Each row of a before or after table is a point. One or more steps were done to the points. Then noise was added and the rows were shuffled. The steps act on how far a point lies along the listed directions, d1 being the first. Write out the steps. A step turns or swaps two directions, mirrors them in a line or flattens them onto one, adds a multiple of one to another, or multiplies one. Angles are multiples of 10 degrees, from the lower direction toward the higher: turns from -170 to 170, lines from 10 to 170 but not 90. Use the fewest steps. Two steps may share a direction if one is a turn and the other turns, adds or multiplies; they go together, in the order done. Otherwise the lowest direction goes first.

Directions:
(1): .28,.36,-.31
(2): -.36,.40,.14
(3): -.31,-.13,-.44
Before (8 x 3)
.16,-.13,.28
-.66,.33,.25
.24,-.01,-.05
-.01,-.02,-.18
-.05,.24,-.67
.41,-.58,-.12
-.30,-.64,-.14
-.10,.17,.20
After (8 x 3)
-.11,.18,-.03
.04,-.32,-.09
.20,-.06,.17
-.46,-.22,-.51
.21,.08,.74
.03,-.01,-.27
-.71,-.09,.12
-.04,.70,-.12
Steps: turn d2 and d3 by -90 degrees

Directions:
(1): -.13,.32,-.40,-.36
(2): .27,.00,.34,-.47
(3): .51,.31,-.11,.21
(4): -.25,.46,.35,.11
Before (8 x 4)
.50,.05,-.19,-.27
.27,.17,-.07,.21
-.67,.26,.40,-.09
-.34,.36,-.04,-.25
.91,.19,.00,-.01
-.33,-.15,.15,.00
-.13,.26,-.28,-.01
-.71,-.04,.30,-.12
After (8 x 4)
.09,.60,.50,-.19
-.13,.52,-.01,-.30
-.31,-.34,-.28,-.19
-.05,.34,-.29,-.01
.32,.14,.24,-.11
-.27,-.07,-.11,.25
.39,.47,.43,-.18
-.69,-.55,-.24,.15
Steps: mirror d2 and d3 in the line at 150 degrees

Directions:
(1): -.56,-.22,.10,-.17,.08,-.46
(2): -.41,.25,-.26,.47,-.29,.11
(3): .11,-.19,-.67,-.26,-.19,-.12
Before (10 x 6)
-.31,.34,.07,.49,-.22,.40
.09,.11,.09,.28,.09,.12
-.75,-.03,.09,.35,-.10,-.23
-.48,-.19,-.81,-.24,-.20,-.51
.13,.04,-.30,.07,-.28,-.01
-.28,.23,-.30,.33,-.18,-.03
-.26,.14,-.07,.22,-.16,.10
-.39,-.09,.17,.00,.18,-.21
.43,-.13,-.38,-.46,-.01,-.04
-.14,-.39,.28,-.19,-.03,-.26
After (10 x 6)
.20,.05,-.24,.18,.00,.11
-.38,.25,.37,.63,-.07,.19
-.94,-.02,.22,.07,.12,-.57
-.21,.15,-.11,.23,-.18,.13
-.17,-.07,-.21,-.01,-.24,-.25
-.08,-.28,-.12,-.55,.10,-.41
.04,-.21,.56,.01,.02,-.01
-.12,.29,-.34,.37,-.35,.44
-.35,.23,-.21,.35,-.14,-.05
-.09,.12,.37,.22,.21,.12
Steps: turn d1 and d3 by -70 degrees

Directions:
(1): -.40,-.45,.00,-.04,.22,-.04,-.55,.32
(2): -.21,.68,.16,-.37,.31,.09,-.21,.08
(3): -.46,.15,.04,.36,-.39,.55,-.02,-.02
(4): .42,-.06,.48,.28,.31,.38,.00,.31
(5): .18,.13,-.69,.29,.36,.23,-.16,-.06
(6): -.29,-.16,.22,.14,.48,.01,.17,-.61
Before (9 x 8)
-.04,-.18,-.05,.25,.14,.25,.26,-.21
-.17,.07,.12,-.02,-.18,.18,.05,-.06
-.32,.28,-.55,-.17,-.10,-.08,-.47,.30
.06,-.33,.28,.09,.21,.09,-.06,-.15
-.04,-.02,.26,-.30,.10,-.29,.23,-.23
-.23,-.18,.02,.30,.07,.15,-.01,-.17
.08,-.07,.00,.19,-.35,.04,.05,-.09
-.08,-.02,.10,-.33,.38,-.08,-.02,-.08
-.23,-.18,.13,-.17,.24,-.29,-.08,-.18
After (9 x 8)
-.07,-.21,.37,-.05,.20,.05,-.07,-.17
-.11,.03,-.24,.23,.30,.30,.16,-.28
-.05,.15,-.96,.15,.00,.10,-.53,.38
-.34,-.08,.29,-.38,.12,-.35,-.08,-.14
-.19,.03,.66,-.54,-.16,-.45,.29,-.16
.01,-.12,.11,.20,-.30,.04,.10,-.18
-.33,-.04,-.08,.25,.17,.17,-.07,-.23
-.21,.04,.29,-.11,-.28,.13,.09,-.01
-.11,.06,.10,-.45,.23,-.12,-.04,.01
Steps: add -0.3 times d6 to d4; turn d2 and d6 by -30 degrees; multiply d5 by 2.5

Directions:
(1): -.18,-.12,-.08,.34,.00,-.18,.62,-.16,-.56
(2): -.15,.08,.27,-.01,-.77,-.22,-.11,-.41,.05
(3): -.32,-.09,.07,.13,.38,.03,-.57,-.46,-.32
(4): .01,-.29,.07,-.02,.30,-.72,.11,-.17,.43
(5): .46,-.56,.10,.20,-.04,.42,.09,-.37,.16
Before (13 x 9)
-.50,.03,.05,.08,-.12,-.23,-.39,-.49,-.31
.19,-.08,-.08,.11,-.12,.59,-.02,.03,-.14
.35,-.27,-.04,-.09,.39,.29,.08,.01,.27
.01,.13,-.26,-.31,.32,-.28,-.12,.63,.21
-.01,.09,-.33,.18,.32,.25,-.02,.29,-.28
-.03,-.39,.30,.11,-.33,-.38,.42,-.43,-.24
.18,-.08,-.04,-.01,.01,-.03,.05,.11,.07
.14,-.21,.11,.25,-.41,.58,.13,-.37,-.57
.28,.09,.04,-.02,.14,.02,.00,.22,.52
.10,.04,.13,.04,-.33,.27,.09,-.38,-.29
.10,-.09,-.16,.22,-.05,.12,.43,.12,-.34
.05,.02,-.07,.00,.22,.04,.59,.17,-.25
-.29,.04,-.01,-.17,-.15,.70,-.66,-.44,-.32
After (13 x 9)
-.12,-.03,-.01,.17,-.35,-.35,.41,-.13,-.15
.11,.00,.03,.00,-.19,-.01,-.03,.03,.00
.23,-.39,-.05,.31,-.17,-.07,.20,-.23,.12
-.28,.02,-.20,-.03,.62,-.10,-.34,.03,-.12
.43,-.20,.16,-.22,-.22,-.21,.52,.05,.61
-.09,.06,.20,-.05,-.50,.15,-.15,-.42,-.06
-.65,-.06,-.18,.12,.30,-.16,.09,-.47,-.76
-.09,.27,.01,-.16,.04,-.53,.36,.05,-.04
-.01,.24,.12,-.53,.03,-.54,-.03,.55,.46
.01,.21,.13,.20,-.20,.39,-.16,-.13,-.10
.32,-.18,-.02,-.07,-.31,-.49,.52,.20,.49
.33,-.45,-.08,.09,-.01,.65,-.21,-.08,-.17
-.16,.13,.07,-.10,-.26,-.95,.58,.12,.04
Steps: turn d1 and d4 by 110 degrees; add -1 times d4 to d3; turn d2 and d5 by -120 degrees

Directions:
(1): .11,.17,-.06,-.60,.33,-.11,.26,.28,-.06,.67,.05
(2): .81,.09,-.05,-.21,-.41,-.15,.35,-.18,.10,-.23,.10
(3): -.31,.06,.37,-.74,-.05,.18,-.14,-.16,.16,-.43,.22
(4): -.14,.42,-.65,-.06,.28,-.38,-.01,.19,.12,-.47,.11
(5): -.12,.81,.24,.14,-.06,.31,.32,-.06,-.15,-.04,-.38
(6): .12,-.01,.49,.14,.10,-.21,.08,.65,-.46,-.30,.28
Before (10 x 11)
-.21,.47,-.25,.18,.21,-.15,.07,.49,-.13,-.53,.11
-.25,.07,-.15,-.22,.56,-.34,-.10,.63,-.05,-.15,.32
.17,-.05,.27,.19,-.11,-.16,.04,.24,-.20,-.22,.20
.19,-.34,.07,.08,-.09,-.21,.01,.11,-.09,.34,.10
.17,-.40,.33,.03,.00,-.15,.04,.06,.07,-.15,.33
.77,-.42,.14,.68,-.16,-.18,-.04,.39,-.22,.09,.12
.18,-.32,.28,-.31,.04,-.11,.02,.19,-.34,.22,.26
.04,.35,.40,-.02,.00,.29,.58,.03,-.40,.25,-.12
-.47,-.36,.30,.15,.35,.01,-.25,.39,-.27,.42,.03
-.47,-.40,.29,.03,.28,.09,-.08,.55,-.27,.28,.52
After (10 x 11)
-.27,.26,.28,-.16,.27,-.09,.10,.24,.00,-.29,.19
.15,.32,.14,-.35,.05,-.18,.20,.26,-.34,-.30,.26
.37,-.17,-.22,.34,.12,-.28,.45,.34,-.45,.12,.17
.39,-.02,.17,.05,-.34,-.21,-.01,-.01,-.04,-.88,.22
.00,-.07,.24,-.34,-.07,-.21,-.06,.13,-.04,-.14,.31
-.24,.19,-.12,.03,.26,-.29,-.10,.39,-.07,-.26,.20
.21,.55,-.50,-.24,-.01,-.20,.14,-.14,.39,-.69,.05
-.21,-.26,.04,-.48,.49,-.32,-.50,.70,.01,-.37,.59
.16,.36,.04,.02,-.30,-.08,.29,.23,-.06,-.98,.58
-.14,.28,-.89,.18,.13,-.19,-.05,-.02,.25,-.33,-.02
Steps: mirror d1 and d2 in the line at 30 degrees; turn d3 and d5 by 100 degrees; multiply d6 by 1.3; turn d4 and d6 by -60 degrees
